Each row of a before or after table is a point. The points were changed in one or more steps. Then noise was added and the rows were shuffled. The steps act on how far a point lies along the listed directions, d1 being the first. Write out the steps. A step turns or swaps two directions, mirrors them in a line or flattens them onto one, adds a multiple of one to another, or multiplies one. Angles are multiples of 10 degrees, from the lower direction toward the higher: turns from -170 to 170, lines from 10 to 170 but not 90. Use the fewest steps. Two steps may share a direction if one is a turn and the other turns, adds or multiplies; they go together, in the order done. Otherwise the lowest direction goes first.

Directions:
(1): [26 30 57]
(2): [-50 -28  38]
(3): [-39  56 -11]
Before (13 x 3):
[[ -7 -54 -21]
 [-26 -11  38]
 [ 22  19  39]
 [-19 -29  31]
 [-20 -22 -39]
 [-13 -19  10]
 [  6 -24 -13]
 [-41  10  33]
 [ 19 -40 -44]
 [ -2  26  21]
 [-30 -12  60]
 [ 13 -29 -32]
 [ -3  18  38]]
After (13 x 3):
[[ 40 -24 -35]
 [ 43  34  36]
 [-17  19  23]
 [ 19  47  16]
 [ 11 -20 -15]
 [ 32  28  21]
 [ -9   0  46]
 [ 21   6  -1]
 [ 42  14  13]
 [ -4  20  35]
 [  9 -32 -32]
 [ 12  -3 -48]
 [  8 -45 -39]]
Steps: mirror d1 and d2 in the line at 20 degrees

Directions:
(1): [-60  -9  12  -1 -50  -5 -37  19 -29]
(2): [ 44  22 -38 -37 -36  -4 -36  29  16]
(3): [-10  47  34  14 -12  11  34  54  30]
(4): [-27 -34  -9 -50  26  51   4  25  20]
Before (12 x 9):
[[ 35  21 -22   2  -3  -6 -10  -7  10]
 [-20  -3  22  13   5  12   4 -23   2]
 [  1   3   7  12 -15 -29  -6  -1  -3]
 [-41 -18  -5 -11   9  21  -7 -13   1]
 [ -9  20  18  13  -7   3  10  -6   3]
 [-56 -52  24   3  25  34  31 -18  -6]
 [ -1  -3  31  25  10   9  32   0   1]
 [ -6  -5 -13  -6  22   3  -8   0  -1]
 [ -2 -23 -10  14  24   1  25 -25  -4]
 [ 24  38 -10   1  -3   4  -4  32  20]
 [-55 -23  12  13  26  13  11  -5 -11]
 [ 60  29 -48 -33  -3 -11 -36  11  13]]
After (12 x 9):
[[-42 -16  14  15  37  16  23  -5  -1]
 [ 15  33 -11  -3 -13   1 -17  33  13]
 [ 18  16 -21   2 -16  -9 -21  -5   0]
 [-30 -16  -5  -9  22  22   3 -14  10]
 [-10   1  34  24   1   9  29   8  -1]
 [ 38  17 -47 -33 -16 -13 -52   8  -1]
 [-19 -24  -3  15  12   0  19 -19  -9]
 [ -6  24  15  11  -8   2  10  -6   6]
 [  8   4   4  12  -8 -29  -1  -3   1]
 [-49 -44  28   5  30  35  43 -14   3]
 [-17   2  23  14   6  13   9 -19   5]
 [-10  -4 -10  -5  19   4  -8   0  -4]]
Steps: multiply d1 by 0; turn d2 and d3 by -10 degrees

Directions:
(1): [-23  -1 -22  -4 -25  -2  -1  22   7 -53   0  -8  20  41]
(2): [-29  -3 -15  23 -24  11 -22   7  10  -9  30  10 -48 -28]
(3): [  6 -60  -4   1 -18  -5  10   9 -13 -15 -17  10  22 -41]
(4): [  5  -4  12  43 -13  -9  -7 -59   9 -14   1  26  16  14]
(5): [  3 -11 -13  26  26 -55   8  13  17   4  35 -24  10  -3]
(6): [-39  16  34  -7  30  12  -1   7   4 -18  22  20  35 -26]
Before (13 x 14):
[[ -3   3 -15 -17   3 -11  13  35   0 -13   3 -19  14  17]
 [-13  -4  -7 -22   5  -2   2  34 -12 -10   4 -18   5   0]
 [ -2  -2   9   1  13  -8  -2  -4   1  -4  -1   7  12  -3]
 [ -8  10   2 -11 -11  11  -8   5  -2  10 -16   2 -12   6]
 [ 32   3   8   5   1  -5   5 -23  -9  23 -14   2  14  14]
 [ -3  -8   6 -23  14  -6  10  23  -3  -3 -13 -15  27  -4]
 [ 11  -1  -1  24   8 -10   1 -26   1  12   4   1  -4   0]
 [ -8  -3  -9  -3 -11   3  -5  -2  -2 -11  -6   2  -3  14]
 [-20   8  -9   6 -13   3 -10   3  -1 -27   7  -4  -8  14]
 [ 10 -14 -10  10  -3  -7  12  -2   0   7  -6  -1   0  -3]
 [ 25   5   1  -6  22 -13  14 -13  -2  11 -11 -11  21   4]
 [ -1 -15 -26   7 -19  -1   1  22   7 -28   1 -13   2  16]
 [-17   3 -18  -1  -5  -1 -10  18  12  -8  -3  -4 -10   4]]
After (13 x 14):
[[ -6  10 -16  20   3 -11  -7  -4  14  -4  26  -6 -21 -10]
 [  1  12  -4  38 -18  -4 -17 -27   9   3  22  12 -19   8]
 [ 14 -35 -13  -3  -7  -1  12  20  -4 -12 -14  -9  17 -10]
 [  9 -21   9  -1  -2   0   6 -11 -18  -3 -19   3  16 -15]
 [ -8   1   4  11   6  -9  -8  -7   6 -10   7   9   2   1]
 [ -6   4   4 -16  -8  13  -5  11  -6  16 -17   1 -13  -8]
 [-25  -6 -14 -19   2  -3  -3  50   4  -6  13 -23 -13 -21]
 [ -1   1 -13  12  -5  -6   8  -1   7  -5   1  -3   0  15]
 [ -1 -23 -17 -23   5  -9  14  56  -8   6   7 -20  -6 -33]
 [  0 -17  -2  -2  -8   1  -1  -8  -8  -2 -11   8   2  -5]
 [  8  10   2  36   5 -12  -2 -43   7   0   6   7   4  20]
 [-11 -12 -12 -40  10   2   7  61 -19   4   2 -28  -6 -22]
 [  3 -13  -7 -19   8  -1   4  20  -2  10 -24  -5   9 -12]]
Steps: swap d1 and d3; mirror d2 and d5 in the line at 100 degrees; multiply d4 by 2; multiply d6 by 0.7

Directions:
(1): [ 34   7  39 -39   9 -10 -38   0  25  45  12  -6  -3  45  -1  -5 -27  36
  10   9 -13 -13  11   2  17 -23 -20  48 -28   4   3 -32]
(2): [-10  29   5 -12  -4  14  17 -21  39  -5  -7 -25   5  39 -44  23  45 -18
  -3 -46 -26  35 -21 -27  -8   5 -35  -9 -16 -34 -10  -8]
(3): [-13  -5  -2 -31 -23 -16 -34   9 -11  20  15 -60   8 -20 -20  18   9 -50
   9  17  21  39  28  19 -25 -19  48   9 -20 -10  10  -3]
(4): [ 32  -6 -13  33  -8 -11 -53  -3   1   7 -29  38  24  12  18  15   4 -17
  21 -19 -15   1 -55  -2 -42 -43  31   7   7 -14 -25  -2]
Before (10 x 32):
[[ -7   1   1  12  13  18  26  -3  -4 -14   7  25  -4 -13   5 -10  -4  15
   -8   1  -1 -19   7  -1  19  17 -15 -16   4   8  -3   1]
 [ 22 -11   0  24   1  -5 -17  -5  -1   5 -15  39   0  -9  13   0  -9   1
   12   5  -7 -22 -27  -5 -18 -11  11   1   9  11 -22  -3]
 [ -2   0  11   6  10   8   8 -11 -17 -10   2  27  -8  -6  13  -2 -25  15
   -2  12   1 -28  -1   5  12  -7  -6  -2   7   8   7  -3]
 [-32  -3 -11 -14  -9  -2  15  -3  -9  -4   8 -16  -5 -13  -5  -1   0  -9
   -3   8  11  12  10   2  -6  14  16 -11   6 -10   2   7]
 [ -2 -17  -2  -7 -10 -12 -16  12 -24  13   4 -12   1 -19   8  -7 -14  -4
   -3  30  19  -2  22  15 -12 -15  27  13   3  10  14  -3]
 [  1  27   4   2  -4  16  25 -15  46  -1  -6  -7  -3  44 -35   9  46  13
   -4 -40 -32  17 -28 -28  -6   3 -40 -11 -15 -32 -12  -5]
 [ -6 -20  -9  17   9   3  18   5 -12 -19   6  19  -6 -25  18 -15 -20  12
   -2  14   3 -19   5   9   6  18  -8 -18   8  10   4   7]
 [ 12 -12  20 -22   3 -19 -15  14  -2  31   9   1 -16   1   4  -4 -25  14
    6  24  23  -9  15  10  17 -12   9  22 -10  18   4 -17]
 [ 13 -15   7   3  20   1   0   2 -11   8   0  18  -5   9  14 -14 -33  31
   -9  19   6 -24   5  14  22  -7  -3   7   6  22   8   1]
 [-12   3 -12  -6  -6  11  16  -1   2 -13   8  -7   4  -6 -13  16  24 -15
    7 -11   8  19   7   0  -9   1   7  -3   8   0  -1   0]]
After (10 x 32):
[[-29   4  -7  -9  -2   7  30 -11   5 -10   4  -1  -8   3  -7  -4   4   6
   -8  -6  -1   5  -1  -9   2  23  -9 -15   9 -13  -1   5]
 [ -6 -21  -6   9   8   0  16   6 -13 -14  11  12  -9 -28  17 -16 -23  13
   -3  19   6 -18  13  13   8  17  -6 -13   4  12   7   5]
 [ 17  -8  -5  30   4  -7  -1   0   3  -2 -24  49  -4   5  11   4   1   7
    6 -13   3 -11 -42  -9  -5 -11   1  -8  14   3 -20  -1]
 [ 22  -9  23 -13   6  -8 -16   0   6  25   6  12 -11   0   5  -9 -26  19
    7  23  -1 -26   8   2   6  -5  -2  20  -7  20  -7 -17]
 [ -4  -5   6   7   5   4  -2  -7 -25  -9   3  22  -5 -15  16   0 -26   3
    1  18   7 -23   1  10   3 -12  10  -3   8   9   8  -1]
 [-11   6  -4 -18  -2  13  23  -2   9  -8  13 -11  -2   2 -17  12  20  -2
    4  -8   5  15  16  -1   3   6  -6   3   3   2   4  -5]
 [  4   2  -1  19   8  10  21  -7   4  -9 -16  31  -1  16   4  -9   4  29
  -12 -11 -14 -18 -18 -15   4   2 -31  -1  15   1  -2  -3]
 [-10  -9  -4   7   2   7   6   6 -20  -7  14   7   0 -34  10  -7  -9  -7
   -3  18  14  -9  21  15   6   6  19 -13   2  11   1   4]
 [ 13 -21 -10  24  14   0  -6   3 -20  -3 -12  30   5  -4  20  -8 -25  13
   -5  12   8 -20 -14  14   2 -15  16  -6  17  16   0  11]
 [ -8   0  -5 -25 -30 -13 -27  11   5  24  15 -60   5  -7 -28  16  27 -38
   10  10  11  39  18  12 -33 -24  44   4 -26 -21   4  -3]]
Steps: swap d1 and d4; mirror d2 and d3 in the line at 30 degrees
